Each wall is flat, endless, passes through zero and stands at right angles to its row. A trip goes straight from one point to another. Which walls does it cross, in order?

Walls:
(1): [-60 -52]
(2): [ 26 -16]
(3): [ 29 -25]
Trips:
[13 -1] to [-2 17] -> 3, 2
[-14   8] to [24 22] -> 1, 2, 3
[-10  -3] to [-1 19] -> 1
[-26 -27] to [-25  -5] -> none
[ 33 -15] to [ 28 -22] -> none

Walls:
(1): [-26  15  31  -1 -10  22]
(2): [-13  21 -19   9 -23 -32]
(3): [-29   2 -16 -28  30  -7]
(4): [ 26  -4  -5   3  11 -14]
(5): [17 24  2  0 14 12]
(6): [-35  -2   3   9 -14   8]
(7): [ 12 -16 -12   8  -1  25]
Trips:
[-12 -30  14  -1 -25   1] to [ 17  20 -10 -19 -23  22] -> 5, 6, 2
[-11   2  -6  31  27  15] to [ 29   5  -8 -11  23   3] -> 4, 1, 6
[ 24 -19  14  24 -21 -11] to [ -7 -11  13  -6 -37 -14] -> 6, 7, 1, 4
[  8  60   4   5  14 -27] to [ 36  -7 -23   9  19  -1] -> 1, 3, 7, 2
[ 13  -8 -11  -4  -2  17] to [-16   5  -6  14 -19  23] -> 4, 6, 1, 5, 2

Walls:
(1): [-15  30  14  11  -7 -26  -2  -8   1   8 -11 -22]
(2): [-33   0 -26  -8   5  15  16  37  32  -1   6   5]
(3): [-23   2   9 -17   5  18   1  17   2 -18  26  28]
(4): [ 22  26 -22 -18 -16  31  30  23   4  13 -18  13]
(5): [ -7  10  12  15  22  10  -5  -2 -13   9  17   2]
(6): [-13   6  15  -6  33  -9  -4  14 -10   1  -9  28]
(7): [ -6 -41   5 -14  -9  21 -12   9  -5   3  -3  40]
(8): [  3 -22 -18   0 -18 -21 -14  -7  14  25  10  -7]
Trips:
[ 32 -21 -10   9  -5  22 -26   2   8   5  -4  -1] to [-33   3 -22   2 -27   1 -20 -19  -5 -20   4 -10] -> 4, 2, 1, 3, 7
[ -9  10 -15  12 -31   0  24 -21  11 -27 -11   0] to [ 43  -3 -16 -35  15  12 -17  -4 -20   5  -7 -29] -> 2, 1, 8
[  5  18  25  -7  25   2 -10  -7 -13 -10  -4 -33] to [  6 -44   3  14  22  16  10  30 -21 -29  33  -3] -> 3, 1, 7, 2

Walls:
(1): [  3  -4  14  -8 -10  32   9  20 -18  12 -10  20   0  29 -26  46 -26   5
   3  -9  -6  -5  -4  -8]
(2): [ 12  17 -29  -3  31  -2 -18 -26  22 -25  -9   7  15 -10  -6 -36   5   3
 -12 -26  27  -7 -21  21]
(3): [ 30  16   7 -13   4   7 -17  -7   3   2 -10  10  -8 -56  -1  -6   6   7
  13 -10  18 -30  14  16]
(4): [-14  15  53   1 -15  25   8   4  28  -2   2  13  -2 -14 -24  -4 -10 -16
   8 -27 -18  11  -1  29]
(5): [  6  -6 -16  28  13  -7  19  -9 -22  -4  -6 -26  19 -16  31  32 -11 -17
 -17  -5 -33 -28 -17  17]
Trips:
[-21  15 -19  -8  25  36   6   5  -4 -21   5   0 -22 -16 -10  -9   6 -36
  35  26  19  -1  39  -3] to [  4 -11 -23   7 -48   2 -10  11   7  21  29   7 -15  12  -3  19  34 -29
   0   2   7   8   5  32] -> 2, 3, 1
[ -6 -14  15  20 -34  -3 -12  -9 -27 -19  42  22  21  16  -5   2   0  13
  20 -25   0   7  16 -23] to [ 15   6  17  12 -42  20 -28 -17 -27  -2  31  14  25  27 -16   0  19 -29
 -18  12 -18  20  -7 -30] -> none
[-38   1  24   3 -14 -21 -22   3 -27  25  17 -24 -53  10 -11 -17  -2 -29
  -8 -10  -6 -38  22   5] to [-11 -10  34  14 -40  -8 -14 -24 -10   9  32 -20  -7   8 -22  24   3  -7
  39  12  11  26   8  -1] -> 1
[ 21   9 -20 -19  21   7   8   5  19  39  11  26 -19 -23   6   9  17 -60
   1 -24  19  -4  16   2] to [ 20  32  17 -17 -15  21 -28  14  13   9  51 -14  29  -6 -12  15  13  20
  44 -10 -44  -5 -21 -16] -> 1, 2
[ -2  -6  10  19  -3 -17  27  -3   4  -5  11   3   0  24 -19  19   9  -1
   8   8 -28   2  27   9] to [ -9 -13 -20  13   4  -4  -1  11  13  -5   1   8   4 -20 -23   6  -3 -24
 -22   0 -10 -16   5  11] -> 2, 1, 3
[  5  13 -22 -12  33  11  -5  18  38   7   5  17 -15  21   6  31   8  14
  -2 -21 -35  10  15   6] to [  2 -39  14  16  41  10 -12 -25   3   2 -27 -10 -23 -13 -44   2  29 -16
   3 -28   6  -3  12 -14] -> 3, 1

Walls:
(1): [  0  -4   6  -2  -1 -12 -16 -35 -23   4  -7 -28   1 -13  -8   1   9  18
  16  -9   0  36  -3  -5  21 -10  -9   4  -4  20   3   1   3  24  12  -9
   4 -17  10 -14  31   4 -16   1   7 -19  -3  12]
(2): [ -6  -4 -23  22 -20  27 -27   3  21  29   1  32   7   1  33  -5  10  -4
  -2   8  11  34 -23 -41 -14  22 -27 -36  30 -21   6  13  26  18 -14  -7
   3 -49  -8 -13   5 -14  -5 -17  -4   4 -12 -10]
(3): [ -5  -4  -9 -19   2  -3  19 -25  -8  -4  -6  17 -19  17   7 -31  -7   6
 -17 -12  -5  38  17 -10 -21  41 -14 -14 -19 -22  16  40 -27  -1  -8 -32
  20   1   3  -1   2  -4   2 -10  10 -22 -24   7]
(4): [ 25   1   7  -4  23   7 -13  -5 -16   4  -9  -4  -4 -15  13  -7 -10  -8
   2   3 -16 -13 -22  -4  27  17   0   2  20  -7  15 -19   6  24 -18  -7
  -6 -17 -19  -2  -3   9 -15  -7   4 -17  19  -5]
(5): [ 18 -32  14  13   8  21 -13 -12   8  -6  -1   1 -16  -2   8 -21  15   7
  -7   0  13  -8  35  30  18   3 -11   7   8  30  -9 -34 -14   2 -23  35
  16  27  12  16  -8 -17  36   6  29 -19  51  22]
(6): [ 18 -12  13 -10 -22  -2 -14  19   2 -14  21   7  41  14  -3  -2  18 -14
  10  -8   0 -29  33 -19  18  33 -18   5 -31   2   0  -9   0 -10   0 -32
  25  12  -5  14  10  17   6 -16  -3  27 -13  40]
(7): [ 31 -15  13  -8   0  -9 -29  11  27   9  20  11  13  -8  -8   9  -3 -18
  18 -16  45 -37   9   5   5   8  22   8 -19 -15  -5   0 -13   5  10  -2
 -12  -4 -16  -8  -3  -8 -20  -9  -2 -20 -18 -15]
Trips:
[ -9   1 -25   7  19 -11 -18 -22   0   3  -4   7   2 -27  -2   9 -21  -1
  -2  15  26 -38  -8 -12  16  -9  24  -2  16   8  -4   4  -9 -29   1  -2
  19   8 -13 -15   5  12  20   1 -17 -20  10   7] to [-38  31  26  21 -21 -21  -7  12  11  12 -19 -11 -24  22  31 -40   9  -6
  35 -36   7   5   6  31   6 -40  -8  -9  16  -2 -47 -27  50  -1   7  -8
   8  23  -8 -14   2  27 -10  -5  15 -24 -16  37] -> 1, 4, 7
[ 18   6 -15 -24  -5  -8  23  15  -7   0 -14 -24 -29   7  -4 -16   5  12
  21  -5  -1  -6  14 -28  36   6 -17  16  12 -25  10 -12 -26  14 -20   8
 -19   3  -3  -4   4 -16  11 -17   2  -8 -44 -20] to [-30 -22  10 -53 -11  24  45   7  13 -21 -13   6 -15 -16 -13  -8  17 -23
   1 -12 -26  11  -4  16  16  -9 -20 -17  11   0   9 -11   1 -27 -12  -8
  22  -3 -25  23  -5   7  30  14  -2  -5 -35  22] -> 6, 7, 1, 4, 5
[-10 -20  -3  18 -31  24  14 -17 -35  -3  -4   6 -29 -13 -50  23  -3 -26
  25  35 -11  46 -35   5   3  16  32  19  -9  19  10  -6 -20  -2  -1  43
  -2 -11 -38  14  -5   5  24  10   9 -26  -4  -4] to [ -2  28  13 -17  12 -11 -17 -50  13  10 -36   3 -46 -16 -16  25  44   4
  -4  13  14  14 -13  26   6 -25  -2 -24  -5  30  12  -5  34  16 -33   6
  -6   1  -6 -40  -5  -1  -4  -2  17  13   2  -1] -> 2
[ 25  39   4   4 -27  28  -5  33  24  24  -1 -22 -12  20  52  13  29 -17
   4   1  11  16   9  11 -31 -11 -11 -11  19  19  -2  28 -12  -4  20  14
   3  13  23  18 -14  34   8  23   7  13   0  41] to [ 20   3 -30   8  -2  -1 -31 -22   6  44  -1 -29  11  27  -3  -7   4  14
 -19 -24  -6  31   9 -41  12  10 -30 -23  43  -6  16  -1 -21  16  21  43
 -13  -1  -7 -27   5  11  30   3 -26  12  18   1] -> 6, 1, 3, 4

Walls:
(1): [ 20 -25  40  -4   6 -26  10 -42  -1 -15   2 -14 -23  34 -11  21  33  24
   1  -1  14 -27 -12   0  17  -6  20  20   8   6  -3 -15  39 -25  24  19
   0  -3  29   9   8  -4  27  -4  -4  22  -6  25]
(2): [-28  11   3  16 -10 -34  -7  16 -23 -10  33   1  -3  12  30 -16  16  11
   6 -33  14 -21  10  15  28   7  -4 -38 -14   7 -12   0   5 -18  -4 -32
 -26 -17 -27 -27  12 -11   1  -4   3 -15 -14 -47]
(3): [ 11   2  10  20 -23   1  22 -21 -10   1  -5  21 -36 -32 -13  -1 -31   8
  -1 -18   0  14  34  17 -10  11  -1   6 -27   4  31  36 -20  -7 -38   6
 -19 -22  28   2  10 -17 -19  17   3  -9   2  -6]
(4): [ 29 -23  37  11 -16   6 -43   1  15 -10 -26   1  -1  -1   6  14 -16 -17
  17 -20 -31   9 -42   7  25 -17 -32  20  -4 -19  -5  56 -16 -11   5  -1
  -4 -41  -4 -13 -10  -3  -1  -8   9 -12  -9 -12]
(5): [ 18  28   1 -20 -23  15   0   2  28   1  -1 -15  23   8  11 -32  -3  -5
 -14  -6  23  -7  -9  -5  30  -7   6  -4  14  30  29  15 -19  -3  30   9
   7  -9  -9 -11  27 -15  -6  30 -22 -18 -52 -21]
(6): [-12 -15 -28   5  -1  30   8  11  18  18  26 -13   3  12  21   3   2   3
   8 -26  16  18 -31 -11 -19 -17  11   0  21   9   6  14 -18 -14 -14 -51
 -32  23  -1  -4  -3 -13   7  20 -25   3   6   7]
(7): [ 18 -30  28 -11  11   6   3   7  38 -34 -11   1 -13   4   2 -30  11  12
   9  10  13  25  20  -8 -25   9  -6  13  -3 -23 -18   3   3  11  -6  16
  11  -6  18  -3  12  13  -1   4  37  -7  15  29]
(8): [-19   5   5  -9  29  21  46 -14 -11   0  -9  33  36 -20  -5 -17 -13  30
 -15  -5  23  24   8  10  18   0  11  -8 -13  -6   6   5 -17   5  -5   1
   9  -8  -4  -9  21 -21 -35 -22 -10  19   0  12]
Trips:
[  8 -12   4  12   6  -2   6  21  -6  -6   0   8   7 -12  10 -32  25  14
  18   5 -20 -19   6   9  26 -27  26 -21  11   3  -3   7  -7  10  -1   8
   4   8   1 -20  13  18 -12 -24  14 -25 -16 -16] to [-14   3 -31  14  13 -13 -33  -5  17 -32 -10  25   8 -12 -38  14 -27   9
  -3   7  -5  11 -21 -10  -4  10 -15 -16  32  -3 -21  42  -9 -24 -15   9
  -9   1   4  24  -3  25 -23  30  36  35 -27 -13] -> 3, 5, 2, 8
[  6   2 -21  19   6 -19 -14 -23 -29  15  -1   0  -9 -20  -3  27   6   1
   7  -4 -20 -23   3  25  10 -21   1  14   8   7   9   6   7  -9 -11   8
  11  -9  -3 -22   8  15 -27  22   6  43 -11 -11] to [-19   8  -5   5  33  20  21  12  28   0   5 -21  -7 -16  14 -23   3  -8
 -26 -14 -18 -20  19   1 -17   4  -9   1  11  -3 -26  10   5   3 -33  36
 -12  -9 -10   2 -21 -10  11  -4 -12  -5  16  -1] -> 1, 4, 2, 8, 7, 6
[-24 -24  -9 -30  -3  19  17  25  -9   3 -21  20  -5  27  -2  -1  28 -13
  -1   6  14   7  -9  16  -5  14  18  20  13  30 -31 -25  -3 -27  12  14
 -10   5 -19 -60 -36  16   3   4   9  -7   0   0] to [ -1   0 -24  14  12   1 -15 -24  16 -13  -4  19  -5  12  -4  -3  17  16
  -6  34 -14  25 -23 -12   0 -24   2  13   4   3 -10  18  15   6  -2 -14
  50  25  -4   8  34 -26  10  -8 -38 -25   9 -20] -> 2, 5, 8, 7, 4
[ -7  18   4  23   8 -13 -15 -19  -8  -7  25  22  28   3  28 -18  14  -1
  23  -8  19   3   7  -6  -6  -7 -20  50   4  14  17  16  -1 -17  27 -11
  15 -14 -13 -13  18 -11  -2 -17 -45  11  16   0] to [-17   5 -10 -25  18  18 -15  36  -1  20 -14  19  -3 -16 -23   1  32  -3
   2  17  -5  15   4  -4   8  -6 -15   7 -42 -27   9 -16  -2  25 -13  22
  -6 -25 -42 -13   2  -8   0 -11   9   4  23  -9] -> 1, 6, 5, 7, 2
[ -4  -2  15  10  18   1  -7   9  12 -19 -13 -15 -23  -4 -21  18   6  16
   0  24  11  -9  18   0   3 -21 -15   4 -38 -16  -1 -18 -20   0  16 -16
 -12  -7 -36   7 -10   1   4  34  17  11   7   1] to [  9 -17   1  22  29 -20 -21 -17  -7  16   3  20  35  -2 -20   6 -36  38
   0 -13  16   3  -6  -8  12  -9  11  -8  27  12  13  -2 -15   6 -11 -13
  31  22 -28  12 -42 -11   1  -5  -6  -3  30 -16] -> 2, 1, 8, 7, 6, 4
[  5  10 -10  12 -59   3   7  13 -10 -16 -37   3   0 -23  17 -30   6  -6
  21  16  -2  -3  17  26   0  17 -17 -14  26  16 -36 -17  21  -6 -11 -22
   5 -34  -8 -32  18   7 -32  -2  13  -2   2 -13] to [-50  32  20   3  17 -17  -3 -14 -23 -15  -7  -3  17 -14   8  24   1  -5
   2  -8  -4 -30  -7  -4 -40   4 -36 -24  -4   8 -16   8  16 -10  27   4
 -26 -25  -6 -34   7   4  13   2   3 -21   3 -16] -> 7, 5, 3

Walls:
(1): [  3   4 -13  21  32  20  15  26 -19  22  -3  18 -15   8  23  27  -7   0
  -1  11 -19  12   1 -10 -20 -24  -2  10  -8   5  -6   0   2  44  -9  -3
  23  -4  38 -17 -19  -7  -4  -4   6  20  -2  33]
(2): [ 10  -6  -3  -1 -26  22 -16  24 -11   6  -7   6   0   9 -19  -7 -10   6
   1  15  -2  28 -12  -2  -4  23 -19 -26  -7 -13  -8  -7 -14  25 -34  16
  10 -15 -24 -20   8  -6  -1  20  -3  27  -2 -20]
(3): [ 59  -1  11   8 -49  26  21  -5  41  14  13 -12 -25  -6  11  13  30 -12
 -27 -13  24  30 -10 -38 -11 -31 -34 -20 -15 -11  37  -8   5  26 -21  -1
   6 -16  -7 -26  -5  -5   7 -12  19   3  -8  23]
(4): [  1   7   7   5   0   8  28 -33   8 -10  -3   6 -13 -14  -9   5 -46 -35
 -11   5  -5  25   8  11 -22  21  11 -29  -4 -45 -22  -3  27  -5 -15   3
  -4  -3   1 -38 -24  -6  12  20  13  -4   3  -7]
(5): [ 27 -15  15   6  -2  15 -10   6   2  -5 -10   5  -3  19  -6  25  18  12
  50   3  12   3  19   0 -25  -1  19 -11  13  -1  -9 -38  18  26 -14  -2
  -3   0 -14   0  -1  10  -2  -4 -16   2   4  41]
(6): [ 22  13  19  -5 -14   0  -7 -27   0  16  20  25   9 -16  -3 -16  24  18
   3  24  -5  -3  17  -8  27 -26  22   4  19  23  -3  25   3  23 -23  -3
   5   9  25 -30 -13   7   4 -12  17 -27  -9  -7]
(7): [ -5  22  -6  16  -9  -9  23 -33  20  17 -11  -2  27   0 -27  15  20   6
  10  -4  12  14   4   1  -4   6  -5 -17  -1 -24  18 -14   5  16   1 -12
  -4   2  41  -8  -1 -23   7 -19  21  11   9  -3]
Trips:
[ 26  -7   0 -14  13 -16 -12  12 -32  16  -7  -4   2  39  -3 -10  -5  10
   3  43  10  -8   7  31   1 -25  18   1  22 -19   6  13   6  22  -3   5
 -13  -3   9 -32  12  10  16  -6  23  19  -3 -11] to [-11  -3  -6   4   7   0  13   1 -13  -3   4  10   0  32  -2 -25  -5 -26
  36 -14   5   3 -17 -28   7 -13 -14  13  17  -6 -13   1 -30  20   7 -28
   5  -6 -22 -16  -2 -11 -21   6   5   7  -7   5] -> 7, 6
[ 16   1  -3 -17  23 -21 -13 -16   7 -17  -5  -6  -6  10  -6  10 -18 -45
  44 -19  18 -21  -1  -8 -11 -13 -12  39   6   4  17  29  15  -6  17  37
  15  -3  26  10  42 -19   5   0   7 -14  -9  -1] to [ 23  26   4  10   5  21  10  20 -29  -3  26  -5 -11   8   8 -10  -6  19
   3   6 -18   0  12  -7 -31 -22 -17  -3   9   5 -19   5 -13 -16  17  33
  11  20   7 -14   9  23   5  18  42   7   4  -5] -> 1, 6, 3, 2, 4
[  5  17  27   4  16  13 -22  24  -1  10  -9 -22 -10 -12  14   1  10  11
   2 -36  11   9   6  -4 -20 -11  12   2  -9   6 -11   8  -5  20 -26  -2
  20   4   6  22 -42 -15  -4  -7   1  14  17  -3] to [ 13  -6 -17 -12 -10 -42  27 -16 -25  -6 -15  -2  13   9  -5 -44   7 -13
  -6 -14 -12 -20 -10 -13  25 -29 -23  18 -41  -3  -6   9   0  -7  11  -7
  24   8   7 -16  19  -2  45 -22   9  11  -4  17] -> 2, 7, 5, 1
[-12 -19  13  16  -9  12 -22 -43  14 -44  12  11 -26  16  12  20 -11 -28
 -26   0   5  -9 -30 -11 -12  13 -16   2  20  11  -7  25 -16  14  -9  -5
  21 -29  17 -17 -28   2 -16   5  11 -48 -21 -12] to [ 17   3 -35 -20 -37  -6 -28  25   7  26   9   3  -9   2  -7 -33  13 -18
  22   9  13 -30   1  -7  14  -5  27  34 -11 -14  21 -29 -18 -12  28   5
  38 -14  -7   2   0   2 -34 -15 -31  11  11  53] -> 4, 5, 1, 6
[ 10 -37  12 -16 -39 -34  13 -22  30  23  12   6 -15 -31  17  -9  -6  -2
  10  32 -19 -16   5  -3  15  11 -16  -1   6  -6 -18  16 -15  11  13 -11
 -35  16  11   6  -3 -21   6   9 -20  27  15  -7] to [  4 -18  -1 -17 -27  24 -30 -14  -7 -14   4 -12 -14  17  -6  19   6 -10
   4  -8   3 -14  15   7   7 -21   6 -36  42  41 -18  34  16  16 -15  35
 -12 -21  17   3 -21 -40 -23  -3 -34  -4 -14  12] -> 2, 7, 5, 4, 1

Walls:
(1): [ 16  18  -7  36   5   5  12  21  -6 -11  12  -6  41 -15  12  -1   4  17
 -19  15 -26  31 -15 -10  17  -1  -3   8   5  -7  16   8  -5  -5   8  -2
   3  11 -12 -11  23 -13   8   1 -16  -5  10   4]
(2): [ 22  15 -26 -10  -7  12  -3   7 -21 -45 -11 -39   1 -16  -4  21 -11   3
  13  25  14 -14   4  18   7  -5   8 -11  14   3 -14  -4   1  -1   1  21
  21  -8  31 -25   4 -22  10 -11   7  13   7   6]
(3): [-16  16  23 -11  -2   1  33  -3 -11  14 -21   1  60   9  -2  23  14  17
  13   2 -23  12   3  -5  -6  12  -2  -9 -13   0  13  -3 -17 -28   2   7
   6   3  -5 -12  11  15  -7  19 -39  10 -17  -4]
(4): [-13  -5  -5 -13  15 -11 -14 -32   8  -7  10  -3  17  -4  34 -17   6   2
   2   0  -1  12 -27  13  21  24   8 -23  17  11   7   1  10   5   0 -23
 -10 -27 -20 -30  17  -2  11  13  11  27 -34  -2]
(5): [ 19 -27  29   1   5  -1  -4 -12  -8 -12  32  29  -2   4 -31  -4  -4  17
  11  22 -23  23  11  10   3  -9   1 -16 -11  24  11   2  -6  10 -19  14
  -6  13 -21   4 -11   3  13  -7  19 -17  13  -1]
(6): [ 18  23 -31   5  27 -30 -26   6   0 -24  -3   0   0   4 -17   5   1   3
   7  29  26   8 -23  -1  -4   6  26 -27   8  26   0  28   3  15  23   7
  -8  28  15  -9  -2  -1  -4  18   4  13   1   7]
(7): [-17 -24 -26  15   8 -37   4   9 -22  -2 -11  -3  -6   9  19   6   9  17
  -6  17 -15  12  -8  -3  21   3  10  13 -26  -7 -23   8  21  -5   1   6
  -4  14  -7 -27  -1 -13 -12 -27 -30  -2 -14 -15]
(8): [ -5   4  16  -2  -6   7   3   1  -4 -12  13  29   6  17  17  10  -1  -1
 -10  21 -19  -7  -7  20   0 -36 -13 -29  -9  -7  -5  29 -14 -18 -10  21
  -2   7   7  25  17   7   1  -3   1  27  12  23]
(9): [ 12   6 -12  12 -16  28 -23 -18 -25  15  11  10  -8  -6  -8 -28  11  28
  -1   0   1  -4  15   7  38  18  10  12  12   3   1 -29   1  17 -29  19
  26  15  -6 -11  27  -2   4 -17  -4  27 -15 -20]
(10): [ 26 -24  31  10   9  26  20  13   9  -5   2 -14   2 -38  -2  -9  15  -1
 -19  14  -5  -1  27  36  21  -4   5  13  33  -4  -8  10 -24 -14  21 -19
  -1 -25  17  33 -11  16   9  14  20 -12   3 -10]
(11): [ 11   2 -26   5  12 -28  -5 -15  14 -30  13  10  -1  21   0  12  -2  -3
   0  -2  17  26  21   6  -8   7   8 -14 -23  13   8  34 -11  21   1   9
  15 -10 -16  23  -6 -18  -2  -4  -8  18 -31 -12]
Trips:
[ 10  12  22   0  -4  -4 -26  -3   7  11  10  29  10  13 -27   7  10  21
 -26  13   5 -18  10  -8   8  -6   8  21 -16  -7  -7  -4 -18   4   1   0
   1   8  17  -3   2   2 -19  11   3 -13   4   0] to [ 12  21  17  15  13  -8  12 -17   4  -4 -13   2  -1  10 -18   1 -19  -9
  18  16  12  -8   5   9   2  18  19  11  13  -1  -3 -12   9 -11 -27 -44
 -14   0 -11 -28  28   7  -3  -2   8   5 -20 -22] -> 8, 4, 10, 5, 2
[ -5  -3  -8 -15  -2  -7   6  -5  24 -10  12   0  25  30  -9 -14  -8  41
  17 -10 -10 -27 -13  -4   3  26  12  26  -6  15 -10 -24  11  -8 -14 -24
  39  -5   4 -29 -18 -22   4  -6   0 -15  -9   7] to [ -6  -3 -24   1 -33  17 -11  -9  -2   1  -3  11   6 -24  33  23  -8   9
  16  -5   7  -1  -7   6  -4   2   0  -6 -30   7  16 -27 -23 -31   3  -5
 -24 -19   3 -27  23   8 -21  -2 -10  -9 -17   1] -> 1
[  5  15  -1 -18  -5 -10   6  11   7  31   8  -3 -24  -4   3 -17   5  11
  16   7 -14   5  30 -10  23 -12  31  12 -13   5  13 -14 -26  11 -23  -7
   4  22  -3  15   0   7  13 -29  -3 -22  20  12] to [  0  -9  13 -14   0   7  37   2  -1 -26  22 -29  -6  32   1   6 -10  12
   3 -21   6  15  -3  -3  16 -11  18 -24   3  20   9 -15   3   3 -14   5
  34  12   0   8 -10  -4 -18 -22 -29  23  16 -29] -> 10, 11, 3, 2, 8
